Every row gives one point. The points of each table are mixes of a few directions, plus a little noise. How many directions does each table use, and how many do they share? Where both have some left over, give the other angles between the two spaces (their principal angles), to ten degrees, smallest first.

First (4 x 3)
[-24 4 35]
[-40 -56 -60]
[2 19 34]
[61 32 -10]
Second (6 x 3)
[22 -43 -106]
[12 30 43]
[-45 -17 18]
[23 41 52]
[-16 -4 10]
[3 -7 -17]
Directions: first 2, second 2, shared 2

First (7 x 4)
[64 -42 -69 24]
[-43 27 55 -9]
[-22 37 30 -20]
[13 -45 -43 11]
[-25 0 -15 -28]
[-16 16 86 40]
[29 8 -44 -18]
Second (8 x 4)
[10 3 -4 2]
[-20 -5 7 -4]
[73 22 -29 13]
[100 30 -39 16]
[-62 -19 24 -10]
[-85 -25 33 -15]
[53 15 -21 9]
[-71 -21 28 -12]
Directions: first 3, second 1, shared 1

First (9 x 6)
[-31 14 52 25 -44 -15]
[10 6 22 10 -5 -31]
[18 3 -49 -22 35 -3]
[-6 -19 33 14 -24 30]
[52 -36 -49 -26 49 34]
[-57 52 -8 1 -19 -34]
[-40 22 21 11 -31 -7]
[31 -42 -41 -21 32 65]
[23 0 19 8 4 -35]
Second (9 x 6)
[-24 10 24 -4 25 -7]
[2 -10 6 18 39 -2]
[-8 17 22 11 24 -1]
[67 -18 -28 11 20 24]
[82 11 -63 -25 -121 39]
[-16 21 19 -10 -2 -1]
[-30 -6 12 14 21 -16]
[-24 -7 0 33 0 -17]
[-50 -19 5 -48 -6 -20]
Directions: first 3, second 4, shared 1; angles 70, 80

First (9 x 8)
[45 24 -28 12 17 -14 -22 0]
[-30 102 66 25 24 -16 14 44]
[-35 -83 -77 -7 -1 3 34 16]
[72 -26 4 -27 -40 -2 -9 -71]
[-3 25 -22 21 -26 16 7 18]
[-21 -24 30 -12 9 20 -35 -7]
[36 45 20 11 8 3 -45 -8]
[-34 19 31 2 51 -24 9 31]
[-29 -81 -23 -26 -44 14 47 -23]
Second (8 x 8)
[-16 3 -27 -92 -7 -5 10 7]
[-33 7 10 -7 12 -2 23 -29]
[19 9 10 121 -7 -28 -52 -2]
[50 -33 27 -7 10 68 38 33]
[-61 25 -10 -22 4 -39 4 -45]
[2 13 -37 -20 -22 -41 -46 16]
[-30 4 34 46 21 8 30 -41]
[68 -27 -7 -21 -13 38 -9 61]
Directions: first 5, second 3, shared 0; angles 40, 70, 80

First (7 x 9)
[3 9 -30 -69 16 2 -32 11 3]
[-43 17 -59 -106 11 -12 -1 -44 -11]
[-25 -8 42 79 -34 36 -25 -44 -76]
[-18 8 -18 86 -29 -9 45 -42 -31]
[41 -13 37 -40 29 -2 -19 68 59]
[9 -13 28 5 11 -24 52 22 57]
[32 2 4 44 -3 9 -18 30 0]
Second (9 x 9)
[5 9 -93 35 -31 -48 -14 -66 29]
[-15 -2 41 -26 9 40 -28 13 -52]
[1 2 4 -10 0 22 -41 1 -31]
[-58 -17 91 -52 20 12 88 3 -11]
[32 7 -34 81 -22 -8 -20 -3 1]
[17 5 -50 38 -17 -25 -9 -21 20]
[25 6 -64 52 -19 -46 13 -22 51]
[-24 -12 85 -110 46 34 22 56 -6]
[17 -1 21 -7 12 17 -14 38 -3]
Directions: first 4, second 4, shared 3; angles 40

First (10 x 9)
[7 -51 55 12 22 21 -7 38 79]
[10 60 12 -10 -34 -14 49 56 58]
[1 1 -65 -15 -9 33 2 -8 -34]
[3 -28 -7 -7 -31 3 -27 -7 -46]
[1 4 -23 -11 -41 -14 -18 -19 -72]
[-8 32 19 7 -2 -51 -4 -33 -42]
[1 -49 8 2 -1 13 -30 -8 -17]
[-2 -4 -41 0 48 47 19 4 43]
[6 14 59 6 -13 -21 21 46 68]
[-16 19 -18 16 62 -19 -5 -69 -37]
Second (8 x 9)
[52 14 8 34 0 21 6 -29 -22]
[121 -31 16 35 -7 16 5 12 -55]
[-98 -2 -12 -21 -22 -5 -47 -54 -21]
[-14 27 -14 -4 35 -19 22 -3 13]
[-34 -4 -8 -31 16 -25 17 49 42]
[-47 31 3 3 -11 18 -4 -30 32]
[57 1 1 18 16 -1 15 2 -21]
[-38 -36 6 -35 -28 -6 -12 53 32]
Directions: first 4, second 4, shared 2; angles 90, 90

First (8 x 11)
[36 -84 68 -17 -39 -27 66 -18 19 68 -9]
[-13 64 -46 17 29 21 -35 2 -4 -47 2]
[-8 -71 44 -22 -31 -25 17 15 -13 47 2]
[21 72 -39 16 31 27 -6 -27 25 -46 0]
[-2 45 -19 60 15 4 3 3 -10 -13 -32]
[-10 -37 9 -66 -11 0 -22 4 3 2 40]
[-17 92 -70 3 44 35 -57 -1 2 -75 17]
[-7 -79 54 8 -38 -35 33 20 -22 65 -19]
Second (10 x 11)
[23 -13 7 -46 -2 8 7 -23 28 -4 27]
[-15 41 -43 -39 24 25 -51 -1 6 -51 38]
[-29 -6 18 109 -13 -32 23 41 -54 42 -73]
[12 26 -34 -94 21 35 -43 -28 40 -55 69]
[2 -44 50 86 -30 -39 62 18 -29 69 -69]
[-16 2 4 47 -4 -12 5 20 -25 14 -31]
[36 -30 23 -52 -10 4 26 -32 37 11 25]
[-36 61 -59 -15 32 26 -71 17 -14 -62 27]
[-22 16 -10 38 4 -5 -12 21 -25 -2 -21]
[44 -52 45 -33 -22 -9 53 -33 35 37 7]
Directions: first 3, second 2, shared 2

First (11 x 12)
[5 -63 58 -19 -54 -21 -22 5 19 -22 18 40]
[13 40 -2 -56 -13 -17 -36 -51 -30 41 -48 4]
[6 -51 -19 19 53 -29 27 65 75 15 -42 18]
[-24 -44 27 -45 -39 30 -20 41 55 19 -10 -51]
[0 -41 -40 5 27 76 12 45 52 31 -31 11]
[4 52 -11 20 -20 -9 -20 -62 -32 -28 72 -17]
[-10 2 21 1 -12 1 11 3 -29 -14 3 -6]
[-6 88 -1 5 -4 -80 -21 -58 -28 -17 52 -74]
[-3 60 6 7 11 23 34 -29 -121 -7 -32 17]
[-23 -4 -28 44 45 32 49 59 25 -7 0 -44]
[38 -42 -11 21 3 -3 -12 -19 17 -10 14 102]
Second (9 x 12)
[47 -19 -76 -17 -40 -9 -76 -24 14 26 -60 -10]
[32 6 69 -9 38 -35 -1 47 -33 17 28 45]
[-15 21 -29 -19 10 9 -13 -9 -7 -18 -13 -10]
[-115 21 -109 14 -48 19 97 52 56 -49 6 -52]
[-8 -10 32 20 -21 42 -17 -21 33 5 -23 39]
[36 30 33 -44 42 5 -59 -37 -44 -12 -28 12]
[-1 -15 44 26 22 -31 60 30 -17 12 66 -7]
[-15 -4 1 17 61 8 -28 -28 -27 12 50 19]
[40 -29 36 13 -63 -7 38 -10 26 8 -26 -34]
Directions: first 6, second 6, shared 0; angles 30, 40, 40, 60, 60, 70

First (8 x 14)
[-27 24 5 -7 3 23 20 8 -3 -4 -1 -8 -23 16]
[-8 16 11 -17 -10 9 7 5 7 12 -11 -4 9 -5]
[-34 47 14 -3 11 27 25 19 -14 -7 -3 -6 -24 12]
[15 -65 -50 -5 -5 5 -13 -18 3 -17 3 1 -6 23]
[70 -47 54 41 -10 -93 -40 -72 57 50 60 6 12 -30]
[-24 50 13 -25 -7 26 15 34 -11 5 -33 -2 22 -16]
[17 -11 18 0 -11 -21 -7 -19 22 20 11 -2 9 -9]
[-9 -13 -65 18 28 24 -7 40 -60 -58 -25 17 -1 10]
Second (10 x 14)
[38 -48 19 14 -41 -18 88 -14 -32 8 -24 -12 2 -15]
[-36 45 -6 -5 -9 18 -88 2 -1 -10 24 14 3 25]
[2 3 1 -2 -11 0 -5 -3 -7 -1 3 1 0 4]
[-17 20 -9 9 -8 15 -36 -1 -9 13 3 -3 2 3]
[-5 -22 12 17 -14 -4 35 -3 -5 -1 -15 4 8 -4]
[6 27 1 -50 33 -14 -49 8 35 -45 36 20 -8 23]
[-54 6 0 27 23 16 -21 11 22 1 -10 17 14 1]
[115 -48 -22 -24 18 -27 121 -7 -18 46 -23 -62 -34 -51]
[-4 3 -7 -4 28 0 -2 7 18 -1 1 0 -2 -4]
[-46 16 9 17 -19 13 -43 -1 -2 -12 5 22 15 18]
Directions: first 4, second 4, shared 0; angles 70, 80, 90, 90

First (11 x 18)
[12 40 38 -12 -36 -17 4 -12 -39 -8 -7 -14 26 -38 48 7 14 -10]
[16 58 52 -17 -54 -25 6 -16 -56 -11 -11 -20 38 -55 70 8 21 -13]
[10 37 34 -12 -35 -15 4 -10 -35 -7 -8 -14 25 -35 44 5 14 -8]
[-24 -83 -77 25 76 36 -9 22 78 16 15 32 -53 79 -102 -10 -29 19]
[5 20 18 -7 -18 -9 3 -5 -18 -3 -4 -7 13 -19 25 2 7 -5]
[17 57 50 -17 -52 -25 6 -16 -52 -11 -10 -20 38 -54 67 8 19 -13]
[13 44 42 -14 -40 -20 6 -12 -43 -9 -8 -16 30 -44 54 5 14 -10]
[-12 -40 -38 13 37 18 -5 12 38 7 6 14 -26 38 -49 -4 -13 9]
[4 13 13 -5 -13 -6 2 -3 -14 -4 -2 -5 9 -14 17 3 5 -4]
[-29 -98 -91 31 91 43 -10 27 93 18 17 35 -65 95 -121 -12 -35 23]
[-15 -48 -45 15 45 20 -5 14 45 9 9 18 -31 45 -59 -7 -17 11]
Second (8 x 18)
[-63 31 -36 34 -10 12 -13 -73 23 40 -22 71 9 51 71 19 61 -7]
[-12 37 -1 38 -4 -41 18 -7 -49 48 -16 -8 61 -29 32 16 9 37]
[46 18 -13 -59 -20 14 -7 23 -33 -50 28 -13 -22 -1 -32 -16 -4 -45]
[3 -33 7 -1 11 27 -39 40 64 -25 31 -53 -20 24 -25 -20 -41 -9]
[29 16 -32 -13 -7 -33 6 5 -70 3 -12 -54 16 -22 -75 -17 9 26]
[-14 -34 -7 58 70 -6 36 63 30 53 28 47 32 4 15 28 -65 33]
[-12 -14 101 -2 -36 -4 3 -43 30 -19 -43 -13 -13 -50 65 6 19 6]
[24 -21 -20 -54 -3 31 -3 -7 5 -49 6 23 -62 22 -51 -15 13 -39]
Directions: first 1, second 6, shared 1

First (10 x 20)
[-9 -5 -12 7 31 5 22 10 13 26 -42 18 3 -6 4 17 -1 5 -2 18]
[-7 -10 -10 -13 22 13 25 11 14 22 -29 10 0 21 5 15 -8 -6 -9 29]
[10 33 6 3 -24 14 -30 -7 -17 -16 -31 -26 13 -9 12 -1 -23 22 -21 -27]
[23 -8 41 -35 5 9 -29 3 -8 17 8 -41 6 35 -4 -22 -18 -2 13 38]
[6 1 -7 -3 21 -3 23 6 12 23 -26 0 0 -7 6 12 -41 -8 -7 9]
[-5 18 -14 10 -7 9 1 -1 -2 -8 -29 3 5 -10 10 12 -9 11 -19 -19]
[9 2 13 38 -1 -38 -17 -13 -9 -10 38 5 -3 -59 -14 -18 12 5 34 -36]
[-32 -39 -11 21 -33 -27 -1 -12 -4 -51 119 50 -23 2 -28 -20 121 -18 37 -19]
[-2 -9 -18 -22 -3 5 32 4 14 2 9 5 -10 25 6 10 -25 -25 -17 10]
[8 16 14 -6 -11 13 -27 -2 -12 -5 -19 -22 10 7 5 -5 -7 16 -8 -2]
Second (11 x 20)
[6 17 -7 -7 -16 -8 -15 -15 -14 -8 -1 -8 6 -1 10 -6 -2 3 -7 0]
[23 32 -9 -13 -33 -33 -25 -35 -26 -14 23 -22 7 -15 17 -19 -27 -7 -6 -8]
[-9 28 -16 -9 -22 15 -28 -16 -23 -13 -38 -1 17 17 19 2 30 24 -24 11]
[-51 -29 0 14 38 75 18 48 25 12 -80 38 4 45 -11 37 80 37 -15 26]
[31 -6 11 0 -3 -46 11 -12 4 3 64 -17 -14 -33 -8 -19 -59 -34 24 -20]
[-18 -3 -4 2 7 27 -1 11 3 1 -33 11 5 18 1 12 32 17 -10 10]
[6 -7 5 2 5 -9 8 2 6 3 17 -2 -6 -8 -5 -3 -14 -10 9 -5]
[-5 -1 -1 1 2 7 0 3 0 0 -9 3 1 5 0 3 9 5 -3 3]
[-28 -14 -1 7 20 41 8 25 12 6 -45 21 3 25 -5 20 45 22 -9 15]
[35 -10 14 1 -1 -52 16 -11 7 5 75 -18 -17 -38 -11 -21 -68 -40 29 -23]
[11 -7 6 2 3 -17 9 -1 6 3 27 -5 -7 -14 -6 -6 -24 -15 12 -8]
Directions: first 5, second 2, shared 1; angles 40

First (11 x 20)
[-15 -22 20 2 2 1 -31 16 -11 32 -19 -25 -9 10 -14 -11 21 -19 24 -30]
[-20 -39 -29 -33 -41 -2 15 13 14 -21 -27 -23 -7 -15 1 5 19 19 7 -8]
[25 36 13 16 36 6 -10 -12 -6 10 25 18 11 9 10 2 -23 -17 1 15]
[-20 -111 -40 34 -49 77 -25 -26 72 -121 13 27 42 -67 -37 28 -48 21 -63 53]
[-6 17 16 5 1 -23 10 8 -19 27 -6 -5 -15 13 -4 -11 21 1 -1 -19]
[21 55 1 -25 20 -29 22 4 -30 33 5 1 -9 28 29 -7 5 -6 17 -6]
[0 25 21 32 9 -25 19 -3 -34 13 14 23 -9 16 -9 -14 9 1 -43 -4]
[-14 -37 -8 -17 -20 -2 -9 17 -19 6 -23 -19 -1 8 0 -10 16 -12 8 -22]
[-10 -3 3 17 -11 14 2 -13 61 -25 6 3 -6 -37 -22 22 -4 34 0 21]
[24 33 -2 -11 24 -6 4 -3 -23 12 13 11 7 19 25 -4 -15 -16 6 6]
[19 50 7 -23 27 -14 3 2 -5 34 2 -8 -6 16 23 0 -2 -9 41 -3]
Second (11 x 20)
[-3 40 12 -2 -15 3 -39 10 11 14 1 31 -2 24 -23 -33 6 1 9 10]
[-3 -24 -6 -43 9 -10 34 -2 7 6 -20 -41 -25 -17 12 17 40 8 16 -20]
[8 -8 -7 -25 18 -9 38 -10 1 -2 -3 -23 -13 -15 19 20 16 6 1 -6]
[-38 -69 1 57 -41 25 -67 26 4 0 -22 -21 31 -6 -26 2 -38 -17 28 -21]
[43 59 -5 -17 47 -15 65 -34 -11 -18 39 34 -7 -1 32 12 -4 11 -47 34]
[-4 -25 -6 -33 7 -5 24 -1 16 6 -19 -44 -19 -22 12 23 26 8 29 -18]
[-20 -22 20 40 -27 43 -81 4 32 -18 4 35 18 1 -57 -29 -12 -8 -11 16]
[-24 -38 7 42 -33 11 -44 17 -29 -7 -5 21 18 19 -31 -31 -9 -18 -32 -9]
[8 63 9 -14 -8 -16 -12 9 -14 19 6 40 -9 37 -8 -40 15 2 -8 9]
[30 38 -11 7 32 -11 44 -19 -7 -8 27 9 11 -7 37 28 -35 5 -9 21]
[4 -13 -15 -12 12 -17 39 0 -9 9 -9 -40 -3 -14 34 32 -6 3 24 -16]
Directions: first 5, second 5, shared 3; angles 60, 70

First (9 x 24)
[27 -33 9 14 33 4 -3 -7 66 33 17 -12 10 -1 -35 13 -19 -10 -10 11 2 11 5 -7]
[-18 9 -20 10 -10 -11 -10 3 2 24 -3 5 15 -7 -8 9 -6 -13 -9 -5 18 -9 6 -23]
[-85 -41 -56 -45 11 -49 40 -15 -22 -19 -13 0 0 7 42 4 -32 -23 54 -55 -20 -3 29 27]
[-42 -68 -32 -3 -4 -15 31 -56 -31 -34 -14 -15 1 20 19 -47 -24 10 29 -33 -13 32 -2 23]
[26 102 -13 55 -75 -18 -37 92 -37 14 -46 -40 -23 -2 -17 -13 43 -14 -8 -11 83 16 38 -6]
[6 -5 12 -34 3 19 49 21 -47 -36 5 -69 30 30 3 11 44 33 65 -24 12 -18 -11 24]
[2 -30 36 -42 18 60 36 -57 -49 -26 41 -6 64 14 4 13 33 58 15 20 -31 -52 -73 -25]
[52 62 45 35 7 23 -86 -2 69 50 19 115 -36 -53 -13 20 -18 -21 -121 84 -31 -14 -18 -51]
[33 3 18 10 20 -14 -19 22 50 -9 -10 23 -62 -9 7 -9 -21 -20 -19 14 -24 38 26 38]
Second (9 x 24)
[-6 -13 15 -31 11 -10 20 1 -20 -42 -6 3 -25 0 21 0 11 20 38 -9 -8 1 16 27]
[107 16 20 15 21 64 -59 62 55 16 -5 -34 22 56 -46 -2 12 -7 -26 44 23 23 -1 26]
[-111 -17 -26 5 -44 -58 51 -81 -80 -11 0 29 -4 -55 31 -13 -6 21 17 -40 -1 -21 -7 -52]
[27 -7 26 -50 48 -1 14 43 32 -35 1 -2 -38 11 23 23 0 -4 35 1 -36 5 24 63]
[-30 16 -26 1 33 -30 7 18 78 66 30 21 -6 -29 15 43 -53 -78 -40 -11 -60 -15 -10 -6]
[7 12 -14 31 -12 11 -23 0 16 39 6 -3 25 2 -21 -2 -9 -18 -35 9 10 0 -16 -28]
[-14 -11 -4 38 -68 16 -8 -59 -95 -25 -25 -11 33 5 -22 -52 39 64 6 1 73 4 -14 -50]
[10 -23 38 -69 27 -6 34 14 -32 -89 -17 0 -51 12 36 1 26 45 77 -10 -16 6 34 66]
[12 24 -28 58 -15 18 -39 3 44 81 13 -4 45 0 -37 3 -22 -44 -70 16 12 -1 -30 -51]
Directions: first 6, second 3, shared 1; angles 30, 30

First (10 x 32)
[-28 -49 6 32 5 0 -24 23 11 -30 -23 -26 22 -19 33 -35 -32 6 -2 32 -22 14 -9 -5 30 -10 -12 -1 -23 -23 17 -4]
[34 60 -7 -38 -7 0 29 -28 -13 37 28 32 -27 23 -41 42 39 -7 2 -39 27 -17 11 6 -36 12 14 2 28 28 -20 5]
[-22 -39 5 25 4 0 -19 18 9 -24 -18 -20 17 -15 26 -27 -25 5 -1 25 -17 11 -7 -4 23 -8 -9 -1 -18 -17 13 -3]
[27 49 -5 -31 -5 0 24 -23 -11 30 23 26 -22 18 -33 34 32 -6 1 -31 21 -13 9 5 -29 10 11 1 23 23 -17 4]
[-34 -59 7 38 6 0 -29 27 13 -36 -28 -31 26 -22 40 -42 -39 7 -2 38 -26 17 -11 -6 35 -12 -15 -1 -27 -27 20 -5]
[27 47 -6 -30 -5 0 23 -22 -10 29 22 25 -20 18 -32 34 31 -6 2 -30 21 -14 9 5 -28 10 12 1 22 22 -16 3]
[21 37 -4 -24 -4 1 18 -17 -8 23 17 20 -17 14 -25 27 24 -5 1 -24 16 -11 7 4 -22 8 9 1 17 17 -13 3]
[34 61 -7 -38 -6 0 29 -28 -13 37 28 32 -27 22 -41 43 40 -7 2 -39 26 -17 11 7 -36 12 15 1 27 28 -21 5]
[-22 -38 5 24 4 0 -19 18 8 -23 -18 -20 17 -14 26 -28 -25 5 -1 25 -17 11 -7 -4 23 -8 -9 -2 -18 -18 13 -3]
[-39 -68 8 43 7 0 -33 32 15 -41 -32 -36 31 -26 46 -48 -44 8 -2 44 -30 20 -13 -7 41 -14 -17 -2 -31 -31 23 -5]
Second (8 x 32)
[1 3 1 0 -1 1 4 -3 -4 0 1 3 0 -1 -2 -3 6 0 2 -8 -3 -1 -8 1 1 -1 2 2 -1 -1 0 1]
[1 6 1 -1 -2 3 7 -6 -8 1 2 8 -1 -1 -3 -6 12 -1 4 -18 -5 0 -18 2 3 -2 3 5 -2 -2 -1 4]
[-6 -34 -8 6 10 -18 -42 37 47 -4 -9 -39 4 10 17 33 -63 2 -19 96 26 2 96 -15 -13 9 -19 -26 12 10 4 -19]
[4 26 6 -5 -8 14 32 -28 -36 2 7 30 -3 -8 -13 -26 48 -1 15 -74 -20 -2 -75 11 10 -7 16 20 -9 -9 -3 14]
[-4 -24 -5 5 7 -13 -30 27 34 -3 -7 -28 3 7 12 24 -45 1 -14 68 18 2 69 -10 -10 7 -14 -19 8 8 3 -13]
[7 43 9 -9 -13 23 52 -46 -58 5 11 49 -5 -12 -20 -41 79 -3 25 -121 -32 -3 -120 18 16 -11 24 32 -16 -13 -5 23]
[-3 -17 -3 3 5 -9 -20 17 23 -2 -5 -19 2 5 8 16 -30 1 -9 46 12 1 47 -7 -6 5 -9 -12 6 4 2 -9]
[0 -4 -1 1 1 -2 -5 4 5 -1 -1 -5 1 1 2 4 -6 0 -2 10 3 0 10 -1 -2 2 -3 -2 1 1 0 -2]
Directions: first 1, second 1, shared 0; angles 70

First (10 x 32)
[34 14 -24 7 33 -21 5 37 0 18 -18 34 37 10 -24 -18 20 11 7 20 -18 10 -38 21 3 -36 -6 -38 10 24 -9 9]
[9 9 4 11 -3 20 0 -33 1 11 -10 -12 -11 30 30 -7 -18 2 26 -14 -16 -12 14 -27 -9 30 -14 18 4 6 18 -23]
[2 18 -26 -24 10 -34 -4 25 -9 -2 5 4 4 21 -15 -10 -6 -3 -11 20 -5 -5 -11 -25 9 -49 10 25 -15 20 -19 6]
[3 20 12 -45 -1 -23 7 -14 10 6 -11 -20 4 42 -15 -14 -24 3 2 30 6 2 27 -39 -1 -20 8 16 -5 13 -4 -18]
[-35 -55 78 16 -33 21 8 18 18 -31 15 7 18 -115 -53 43 60 3 -47 0 54 43 13 111 5 37 16 -121 22 -57 -6 34]
[-20 -17 -45 12 -5 9 -20 5 -19 -15 30 -4 -40 -12 39 11 -14 -13 -5 -40 -6 -26 -13 -23 3 -4 2 87 -22 -7 0 12]
[24 -20 6 -49 -1 31 16 -83 43 34 -50 -29 -10 74 50 -24 -67 17 62 -8 12 -4 55 -50 -27 44 -13 84 16 -9 55 -53]
[-21 33 36 19 -17 -11 -4 9 -22 -21 25 -13 -5 -14 -24 13 23 -13 -32 14 -6 0 5 -2 10 5 7 -60 -11 8 -26 4]
[4 -13 -46 29 12 11 -13 17 -14 0 11 19 -11 -14 28 2 4 -5 7 -32 -19 -16 -35 5 2 -3 -9 39 -6 2 2 14]
[3 4 7 20 4 -4 0 21 -6 -3 3 15 15 -23 -18 5 26 1 -11 4 -5 8 -18 27 5 -3 -2 -51 7 2 -9 12]
Second (11 x 32)
[41 -1 -11 5 26 9 13 -8 19 33 -39 22 30 27 7 -22 -2 17 38 5 -14 8 -15 13 -12 8 -18 -16 23 10 23 -14]
[-28 1 7 -3 -18 -6 -9 5 -13 -22 27 -15 -21 -18 -5 15 1 -12 -26 -3 9 -5 10 -9 8 -5 12 10 -15 -7 -15 10]
[-68 1 18 -8 -43 -14 -21 13 -31 -54 64 -37 -50 -46 -11 36 3 -29 -62 -7 23 -13 24 -22 19 -13 29 26 -38 -17 -37 24]
[65 -1 -17 7 42 14 20 -13 30 52 -62 35 49 43 11 -35 -3 28 60 6 -22 13 -23 21 -18 12 -28 -25 36 17 36 -22]
[29 0 -8 3 19 6 9 -5 13 23 -28 16 22 19 5 -15 -1 12 27 3 -10 6 -11 10 -8 6 -13 -11 16 8 16 -10]
[27 -1 -7 3 18 6 8 -5 13 22 -26 15 20 18 5 -15 -1 12 25 3 -9 5 -9 9 -8 5 -12 -11 15 7 15 -9]
[25 0 -7 3 16 5 7 -5 12 20 -23 14 18 16 4 -13 -1 11 23 3 -8 5 -9 8 -7 5 -11 -9 13 6 14 -9]
[-23 0 6 -3 -15 -5 -7 4 -11 -18 22 -13 -18 -15 -4 13 1 -10 -21 -3 8 -5 8 -7 6 -4 10 9 -13 -6 -13 8]
[-60 1 16 -7 -39 -13 -18 12 -28 -48 57 -33 -44 -40 -10 32 3 -26 -55 -6 20 -12 21 -19 17 -11 26 23 -33 -15 -33 20]
[83 -1 -22 9 53 17 25 -16 38 66 -79 45 61 56 14 -44 -3 35 76 9 -28 17 -29 27 -23 16 -36 -31 46 22 46 -29]
[-92 2 24 -10 -58 -20 -28 17 -42 -73 87 -49 -68 -61 -15 48 4 -39 -84 -10 31 -19 32 -30 26 -17 39 35 -51 -24 -50 32]
Directions: first 5, second 1, shared 1
